Every row gives one point. Examples show where two turns around zero, p and q, send a point. Write where each new point lands after one turn and then the other. Backwards means that the second turn is done in reverse. Each puzzle has new turns, and all numbers are rounded.

Turn p:
[-2.5 -0.7] => [0.9 2.4]
[ 2.4 -1.4] => [-2.5 -1.1]
[-1.0 -1.8] => [-0.9  1.9]
[1.1 3.9] => [ 2.5 -3.2]
Turn q:
[ 1.6 -0.9] => [ 1.6 -0.9]
[0.1 1.7] => [0.1 1.7]
[ 2.3 -1.5] => [ 2.3 -1.5]
[1.2 0.3] => [1.2 0.3]
[-5.3  0.4] => [-5.3  0.3]
Where do these land?
q, then p: [-1.1  3.6] => [ 3.6 -1.2]
q, then p backwards: [-0.7 -0.8] => [ 1.1 -0.1]
p, then q: [ 1.8 -2.8] => [-3.3  0.1]

Turn p:
[-4.2 -1.2  0.6 -0.4  1.6 -0.6] => [-2.8 -2.6  2.5  0.0  0.5  1.3]
[-4.0 -2.3  2.4 -0.8 -1.7  2.8] => [-5.0  0.8  2.1 -2.9  0.4 -0.2]
[-1.4  2.3 -2.9  0.5 -1.6 -1.1] => [-1.0 -2.2 -3.2  1.1 -1.6 -0.4]
[ 2.1 -1.7 -0.4  1.0  1.6 -4.9] => [ 2.4 -0.8  0.9  4.5  2.6 -0.6]
[ 1.3 -1.6  1.2 -2.6  0.3  0.6] => [ 1.2  0.4  1.5 -2.1  1.8 -1.3]
[ 2.2  6.2  2.1  1.0 -1.3 -1.1] => [ 1.9  1.6 -5.4 -0.1  0.8  3.9]
[ 0.7  0.1 -1.3  0.6  1.2  1.5] => [ 1.1  0.2  0.7 -0.1 -2.1 -0.1]
[ 3.1 -1.8 -1.6  0.7  0.0  2.8] => [ 2.0  2.6  1.1 -0.4 -2.4 -2.5]
Turn q:
[-2.0 -1.9  0.9  2.3  0.1  1.7] => [-3.0 -2.0  0.2  1.7  0.9  0.3]
[-1.9 -1.2  1.9  2.9 -2.9  0.1] => [-4.2 -0.2  0.5  1.4 -1.6  1.8]
[ 4.0  1.5 -1.1 -3.0 -2.7 -0.8] => [ 3.3  1.0 -0.7 -3.9 -2.6  1.6]
[-0.3  1.4  1.4  1.2  3.1  2.0] => [-1.2  0.4 -1.9  0.2  3.4 -1.4]
[-0.6  0.9  2.2  2.4  2.8  0.1] => [-1.8  1.7 -0.9  1.5  3.2 -0.3]
[-0.1  0.1 -0.1  2.3 -1.0  2.9] => [-2.2 -1.8 -2.5  0.3 -0.1  0.6]
[-2.4 -0.6  0.3 -2.3 -4.0 -0.3] => [-1.6 -0.7  2.5 -1.5 -3.9 -0.9]
[ 1.4 -2.1 -1.8 -3.1  3.4 -2.7] => [ 5.0 -0.1  3.0  0.3  2.0 -0.5]
[ 1.8  2.0 -3.8 -2.6  1.2 -3.0] => [ 5.7  1.8 -0.3  0.1 -1.3 -1.4]
Where do these land?
q, then p backwards: [ 3.2 -0.2  0.0  0.0  0.4 -3.5] => [2.8 1.2 2.4 1.3 2.3 0.5]
p, then q backwards: [-3.1 -1.7 -3.9 -0.9  1.6 -0.1] => [-3.4 -2.7 -1.8 -1.3 -1.8  1.9]
p, then q: [ 0.1  0.5  2.2  2.7 -0.8  0.5] => [-1.3  0.3 -2.7  0.1 -0.4 -2.0]
p, then q: [-1.7 -1.4 -4.2 -0.4  2.6  4.3] => [-2.4  0.6  3.6 -2.8 -3.6  2.8]
p, then q: [ 0.1  3.7  2.4  0.5 -2.4  0.4] => [ 1.8 -2.1 -2.4 -0.1 -0.9 -3.4]
p, then q: [ 1.5 -0.8  2.4 -2.0  1.6 -3.6] => [ 1.3  0.0 -0.6  0.2  5.1  0.7]
q, then p: [ 0.0 -0.1  1.1  0.1 -3.0  1.9] => [-2.4 -1.2  0.1 -1.8  0.1 -1.7]

Turn p:
[-0.8  0.8  1.4  3.3  2.8 -0.3  1.9 -2.8 -3.8] => [-4.3  1.3  0.9 -2.7  0.9 -2.5  1.2  0.0 -3.4]
[ 1.6 -3.5  0.8 -0.4  0.2  2.6 -2.5  2.6  1.6] => [ 1.8  3.1 -0.8  3.9 -0.7 -0.9 -1.2 -1.1  2.3]
[-2.4 -2.0 -3.3 -1.5  2.6 -0.3  1.8  0.1  0.9] => [ 2.4 -0.9  2.3 -0.6  2.6 -0.7  1.6 -3.4  0.1]
[ 0.1  2.1 -1.1 -3.6  1.3 -0.4 -2.4 -0.7  2.9] => [ 2.9 -2.0  2.1 -0.9 -3.2 -0.1  0.6  0.3  2.7]
[ 0.8  2.8 -3.7  1.7 -0.3 -2.2 -0.3  2.3  0.4] => [ 3.8 -0.4 -1.6 -1.8 -0.8  1.8  0.9  0.8 -3.1]
[ 0.7 -2.4 -1.5  1.4 -2.2  3.7 -0.1 -0.6 -2.8] => [-1.9  1.0  0.6  3.7  0.2  1.0 -2.2 -2.0 -2.9]
[-1.4  3.5  1.8 -3.0 -1.4  2.7  0.7  3.1 -0.8] => [ 0.8  0.4  2.0 -1.7  0.7  1.9 -5.1  2.4  1.7]
[ 3.7 -3.6  3.1  1.6 -1.6 -0.5  1.3 -0.7 -1.2] => [-3.3  1.2 -2.3  4.2  1.6 -1.1  1.3  2.2 -0.1]
[-1.4 -1.1  3.0  1.5 -3.2  0.7  0.3 -1.6  3.1] => [-3.3  0.4 -2.3  0.5 -0.2  2.8  0.5 -1.0  3.4]
[-0.7  0.1  1.3 -2.4  1.1 -3.2 -3.8 -1.7 -1.3] => [-0.1 -3.3 -0.9 -1.0 -2.5 -4.2 -0.5  0.3  1.3]
[-0.2  3.2 -1.6  1.4  0.8 -2.9  3.1  0.1  0.9] => [ 1.1 -0.9 -0.1 -3.6  1.4  1.8  2.9  1.6 -1.8]
Turn q:
[ 1.3 -2.5 -2.0 -5.4 -2.3 -1.1  1.0 -1.0  1.3] => [ 0.1  0.1  0.6 -0.1 -0.1  2.2 -4.3  5.2 -0.8]
[-0.4 -0.4 -1.3 -1.6  2.3  4.2  0.3 -0.2 -2.0] => [ 0.4 -2.2  3.0 -2.5  2.4  2.1  0.7 -0.5  0.6]
[-3.4 -3.5 -1.3  4.7  1.1 -5.2 -4.5 -1.2  0.5] => [ 5.0  4.0 -1.9 -1.2 -1.2 -6.7 -0.9 -1.0  1.9]
[-0.4  2.8  5.2  0.0  0.0  0.8 -0.7 -0.6  1.1] => [-2.3  0.4  0.6  2.2 -0.8 -0.8  4.9  0.8 -1.1]
[ 1.4  1.5  0.7  2.9 -4.5  2.5 -0.3  1.1  0.7] => [ 1.1 -0.4 -0.7  4.0  0.0  1.5  0.7 -2.7 -3.6]
[ 1.4  2.4  0.2 -0.1  0.6  1.6  2.3  2.4  1.9] => [-2.2 -2.7 -1.6  2.0  1.0  1.9  0.8 -0.6  0.9]
[-2.0  0.9  1.2 -4.5  1.4 -2.0  1.5  1.8 -1.8] => [-3.5  2.1 -1.2 -3.2  1.3  1.6  0.8  2.7  1.0]
[ 3.0  0.4 -1.4 -1.5 -0.6 -3.4 -1.3  1.4  1.7] => [-0.1  1.8 -1.5  2.4 -1.9  1.4 -2.4  1.4  2.6]
[ 2.1 -3.8 -0.9  3.0 -0.8 -0.6 -0.4 -0.7 -0.9] => [ 3.7 -0.8 -0.5 -0.8 -3.1 -0.5 -1.7 -1.5 -0.8]
[-2.1  0.4 -1.6 -0.7 -0.2  0.4 -1.5  2.3 -1.1] => [ 0.9  2.0 -0.6 -0.8  3.0  1.1  0.1 -0.6  0.6]
[ 0.3 -1.2  0.5  0.5  0.3  0.5  2.0 -2.4  1.2] => [-0.4 -2.6  0.6 -0.2 -1.1 -1.7 -0.6  0.9 -1.1]
[-1.2  3.1  0.8  2.7  2.6  2.4  1.6 -2.9 -2.5] => [-2.8 -1.8  3.1 -1.6  0.5 -2.2  2.1 -4.0 -0.5]
Where do these land?
p, then q: [ 2.0  0.0  0.5  0.1 -3.6  0.5  0.1 -2.4 -3.2] => [ 3.2  1.5 -1.3 -2.5  1.9 -1.0  1.2 -2.2 -1.5]
q, then p: [-1.5 -2.6  3.5  1.4 -1.2 -1.7 -3.8 -2.6  1.9] => [ 0.9 -1.0 -3.2 -0.4  1.9  1.0  0.7  5.3 -2.5]
q, then p: [ 1.2 -1.3 -1.7 -2.2  1.7  0.8  1.2  3.0  3.3] => [ 3.4  3.2  0.0  2.3 -0.1  0.4  1.0 -2.7  0.9]
p, then q backwards: [-0.3  1.5 -0.1 -2.4  3.4  1.9 -1.5  1.2  1.5] => [ 0.9 -1.8 -1.2  0.2  1.8 -0.8 -3.5 -2.4 -1.4]
p, then q backwards: [-2.6  2.0  0.1  0.1 -3.4 -0.3 -2.4 -2.0  0.2] => [ 3.4 -0.6 -0.7  0.5  1.0 -0.6  4.0  0.8 -1.3]
q, then p: [ 2.6  1.8 -2.1 -0.3  1.9 -4.5 -0.2  1.3  0.2] => [ 1.3 -0.8 -1.2 -1.3 -3.4  3.7  0.5 -2.3  2.0]
q, then p backwards: [-0.6  3.4  3.1  0.3 -0.9 -0.5  2.7  1.2  3.9] => [ 2.8 -3.3  1.8  1.8 -2.5 -2.2  0.5 -2.9 -1.4]
p, then q: [ 2.0 -2.8 -2.2  3.6  1.6  1.7  1.6 -1.0 -3.1] => [-3.2  1.6  1.0 -3.3 -0.9 -1.7  0.9 -4.3 -0.9]
p, then q: [ 1.5 -2.5  0.6  1.6 -1.7  0.3 -0.5  2.1 -1.9] => [ 0.7  1.3  0.3  0.0  0.7 -1.0 -0.9 -3.8  1.9]
q, then p: [-4.3  0.5 -1.8 -2.2  2.2  1.9  2.7 -1.0 -2.8] => [ 1.0 -1.1  3.3 -1.6  1.1 -4.6 -0.9 -0.6  3.5]

Turn p:
[ 3.0  1.4  2.0 -0.9 -3.4  1.6  2.1 -0.4 -0.9 -2.9 -2.8 -1.6] => [-0.5  1.2 -0.4  3.4 -4.6  1.8 -1.3 -2.0 -0.4 -0.2 -3.1  1.2]
[-2.1  1.3 -2.6  0.8  2.2 -3.3  0.4  1.9  0.8  3.7 -2.3  2.1] => [ 3.0  3.3  1.4 -0.3  3.4 -2.4  1.5  2.9 -1.0 -0.7  0.8 -2.2]
[ 2.5  4.5  2.2  2.5  0.2  4.0 -2.5  2.3 -0.6 -1.0 -2.5 -2.0] => [-1.5  0.1 -3.5  2.3 -3.3 -1.4 -1.9  1.7 -5.8  0.4 -1.1  1.5]
[-0.7 -1.9 -3.0 -0.4 -2.9 -3.1 -2.3  0.8  3.5  2.3 -1.5 -0.1] => [-1.1  3.2 -0.3 -2.1  2.7 -1.0  4.7  0.4  1.3  0.1 -2.9 -0.9]
[ 2.4 -0.9  2.7 -3.4  3.8  1.4  3.9 -1.6  2.5 -2.3  2.1  2.5] => [-2.2 -1.4  4.4  1.8 -2.4  4.1 -1.3  0.1  1.2  1.9  4.3 -2.1]
[ 2.1 -1.3 -1.5  2.8 -2.1  0.7  2.3  1.5 -2.9 -3.3  0.2 -0.9] => [ 0.5 -1.2 -2.2  1.0 -0.9  0.6 -3.6 -2.6  0.7 -1.1 -3.5 -2.6]
[ 0.5  0.7 -1.3  2.9  2.2 -1.9 -3.1 -1.1 -3.5  2.1  2.4 -2.6] => [ 1.5 -0.6 -4.5 -3.7  0.2 -2.5 -1.0  0.6  0.2 -2.9  2.6  0.3]
[-0.2 -2.8  0.6 -2.7 -0.6  2.8 -1.1 -1.1 -1.6  3.0  0.0  0.2] => [-1.8 -1.9  2.6 -0.2 -0.2 -2.6  1.7 -2.6  0.1 -1.8  0.8  2.0]
[-1.4 -0.5 -2.0 -0.8 -3.1 -1.1 -0.7  2.2 -1.4  2.1  1.7 -2.8] => [ 1.1  0.4 -0.4 -3.4 -0.1 -3.6  0.4 -1.2  1.6  0.7 -2.9  0.7]
[-3.0 -1.2  2.5 -0.5  3.8 -0.9 -0.8 -1.3 -0.2 -0.1  0.5 -1.0] => [ 0.1  0.3 -0.1 -0.3  2.3  0.1 -1.1 -0.5  0.6  1.2  4.6  2.4]
[ 0.1 -1.0  2.9  1.4  2.8 -0.2  2.6 -1.0  2.1  1.4  2.3  2.6] => [ 1.0 -1.2  2.3 -1.1  0.8  3.2  0.4 -0.8 -1.9  1.1  4.0 -2.1]
[-0.2 -1.3 -1.6 -2.0  1.3  3.1  1.1 -0.5  1.5 -1.4 -0.1  2.0] => [-2.1 -2.5  2.3  2.9  0.5  0.0  0.6  0.6  1.2  0.9  0.4 -1.4]
[-1.7  1.3 -2.2  3.0 -2.8 -2.3  1.2 -2.2 -1.4 -1.0  2.0 -2.3] => [ 4.5 -0.9 -3.9 -1.4 -0.1  0.9  0.3 -0.6  2.7  0.1 -1.9  0.1]
[-1.3  1.8  1.2 -2.6 -1.5 -0.9 -3.2  0.7  2.1 -2.5 -1.8  3.9] => [-2.3  1.3  2.2  0.9  1.8  2.7  0.5  4.2 -0.5  0.2 -2.4  3.1]
Turn q:
[ 3.5  0.1 -0.8  2.1 -2.1  0.0  1.7 -1.8 -1.6 -0.3 -0.2 -0.2] => [ 0.3  2.2  0.1 -1.5  1.2  0.2  1.8  2.6  1.2  0.4 -2.6 -2.0]
[-1.9  4.4 -0.5  1.4  1.3 -1.4 -2.7 -1.0 -4.6  1.0 -3.9  0.0] => [ 0.3 -1.7  1.0 -3.4  4.5  3.2 -3.5  1.8 -3.1 -1.4  1.2 -0.5]
[-0.3  2.9 -1.1  2.2 -2.5 -1.5 -1.7 -2.2 -1.4  4.9 -2.6 -1.0] => [-0.5  2.1  3.7 -2.6  0.9  2.3 -2.7  3.0 -0.8 -2.2  1.8 -2.8]
[-2.1  4.0 -3.8  0.4  2.3 -2.1 -0.4 -3.5 -1.6  2.5 -4.3 -1.1] => [ 1.1 -1.3  0.8  0.3  2.5  4.1 -4.4  2.6 -2.1 -4.4  0.2 -3.0]
[-0.2 -0.7  2.0 -1.6 -0.9 -3.2  0.5  1.0  2.3 -2.5  2.3  0.9] => [-2.2  0.5 -1.1  3.4 -0.1 -0.2  0.5 -0.2  1.7  3.1  1.1  2.3]
[ 1.2 -4.2  0.3  1.5 -1.1  1.3 -0.5 -2.0  1.9 -1.7  0.1  1.2] => [ 1.8  3.6 -2.4 -0.2 -1.0 -0.3  2.4 -1.3  2.2 -0.6  0.1  0.8]
[-0.7 -1.2  1.2 -2.5  2.4  0.2 -1.4  3.5  3.0 -1.9  3.7 -3.2] => [-0.8 -1.5 -1.3  3.1 -4.4 -1.3  0.3 -2.5 -3.0  3.2  0.2  2.3]
[ 2.3  0.4 -3.8  2.3 -2.1  0.3 -1.2 -0.6 -1.5  0.0  0.4  2.2] => [ 3.3  2.8  2.6 -0.4  2.8 -0.5  1.1  1.4  0.0 -0.2 -1.4 -0.4]
[ 1.9 -1.0  2.3 -3.2  0.0  1.7 -1.0  1.2  2.0 -1.3  0.1  0.5] => [-1.6 -0.1  0.2  0.4 -1.5  0.8  2.0 -4.0  0.7  1.2 -1.1  1.6]
[-1.3 -1.2  1.0  4.8 -3.0  2.9  1.8 -0.5  2.5 -2.5  0.7 -0.1] => [ 3.9  1.3 -2.0 -2.4 -2.8 -1.1  0.2  1.3  4.3  2.2  0.5  0.4]
[ 2.0 -2.4  1.3 -1.1  2.8 -0.1  1.9  4.5  1.8  0.3  0.3  1.8] => [-2.5 -0.5 -0.4  1.2 -1.1 -3.9 -0.3 -2.4  0.7 -0.6 -3.0  3.2]
[-0.3 -3.0 -0.1 -2.2 -1.4  2.5  1.8  2.2  1.5 -0.4  2.2  3.2] => [ 0.7 -0.9  1.1  1.6 -1.0 -3.5  3.2 -2.6  3.1 -0.1  0.2  1.6]
[-0.8  2.3  2.9 -1.8  2.9  0.5  0.4 -0.9  1.2 -0.3  3.7 -1.0] => [-1.6 -2.2 -1.7  1.6 -0.9 -0.5 -1.4 -2.7 -0.9  3.4  0.7 -2.7]
[-4.4  0.9  1.2 -0.3  3.5 -2.2 -1.7 -1.8 -3.8  2.4  0.0 -3.3] => [-1.9 -2.4 -2.3 -0.8  0.9  0.6 -2.4  1.3 -5.1 -1.6  4.2 -2.3]
[ 1.2 -1.1 -2.2 -2.0 -2.1  1.0  2.7  1.9 -1.7 -0.4 -2.5  0.1] => [-0.1 -2.0  1.9 -0.3  0.1  0.2  3.2  1.8  1.3 -2.4 -2.4  1.5]
Where do these land?
p, then q: [-0.5 -2.5 -1.0  0.8 -1.0  3.4  6.6  1.1 -2.0 -0.5  1.9 -1.3] => [-1.7  6.3 -2.3 -1.5 -2.4  2.6  1.3  0.6 -0.9 -1.7  1.2 -2.5]
p, then q: [-1.1  0.2  0.8  1.9 -3.1 -2.2 -1.3  0.8 -0.8  0.8 -0.7 -2.3] => [ 0.2 -0.7  1.6  1.2  3.0  2.5 -0.1 -0.5  0.5 -2.0 -2.2 -0.8]
q, then p: [ 4.1  0.8  2.1  0.0  1.7 -0.6 -0.3 -1.0 -2.3  1.2  1.8  2.7] => [ 2.5  2.3 -0.7  1.6  0.7 -1.8  0.3  1.2  1.2  0.5  4.2  1.9]
q, then p: [ 2.2 -0.6 -1.3  2.8 -2.6  4.1  5.1 -0.8 -0.8 -3.7 -1.2  0.0] => [-2.4  5.0  2.4  3.0 -2.2 -0.7  2.2 -0.8  0.2  1.9 -1.7 -4.3]
q, then p: [-0.5 -0.1  2.1  0.0  2.4 -0.2 -3.3  1.1  2.2  1.8 -2.2 -2.3] => [-0.2 -3.1  0.0  0.0  0.3  0.0  0.5  1.2  1.1 -2.3 -2.1  4.2]
p, then q backwards: [-2.3  2.0 -0.1  0.2  1.8 -2.2 -3.7  2.5  1.1  2.3 -1.7  3.2] => [ 1.1 -0.7 -2.3  2.8 -1.5 -3.4 -1.4  0.8 -5.0  0.7 -0.1  0.2]
q, then p: [-3.7  3.1  0.0  0.7  3.1 -2.0 -3.5 -2.3  1.5  1.5  0.7 -0.3] => [-2.0 -3.8 -4.0 -3.2 -0.4 -1.8 -0.5  0.9 -0.2 -2.1  1.3  2.0]
q, then p backwards: [-0.4  1.6  1.7 -1.1 -0.7 -3.0 -1.4  1.1  4.7  0.6  0.7 -0.2] => [ 0.8 -0.2  3.0 -3.2  1.6  0.9  1.6  0.4  0.3 -3.6 -1.3 -1.5]
q, then p backwards: [ 2.2 -2.9 -3.6  0.5 -3.0  5.4  2.4 -1.0 -1.5 -0.7  2.5  0.1] => [-0.6  1.7 -4.9 -0.1 -3.3 -1.0  2.5 -1.5  1.6  5.5 -0.3 -0.1]
q, then p: [-2.1  2.8  0.7 -2.9  1.0  0.2 -2.6  1.3 -0.9 -1.3  0.2 -0.9] => [-0.6 -3.3  1.0 -0.9  1.1 -0.8  0.1 -2.9 -0.4 -2.5  1.8  0.7]
q, then p backwards: [ 0.4  0.4 -2.3 -0.4  1.6 -4.1 -1.2  1.5  1.3 -0.6 -1.2 -2.5] => [ 0.6  2.9  2.5  0.2 -0.1  1.3 -1.2  0.8 -0.7 -2.7 -3.0  1.7]
p, then q: [ 0.8 -3.6  2.2 -0.6  1.0 -1.3 -1.0 -1.7 -1.0 -1.9  0.7  3.5] => [ 2.4 -1.8 -3.1 -0.5 -0.8  0.0  0.5 -4.2 -0.1  1.5  1.5 -0.1]
p, then q backwards: [ 1.0 -1.4 -1.4 -2.2 -2.2  2.4  4.3 -2.6 -1.8  0.6 -1.6  0.3] => [ 0.1 -0.5 -2.6 -3.9 -0.2  2.9  1.6  0.4  3.8  1.1  0.8  1.4]
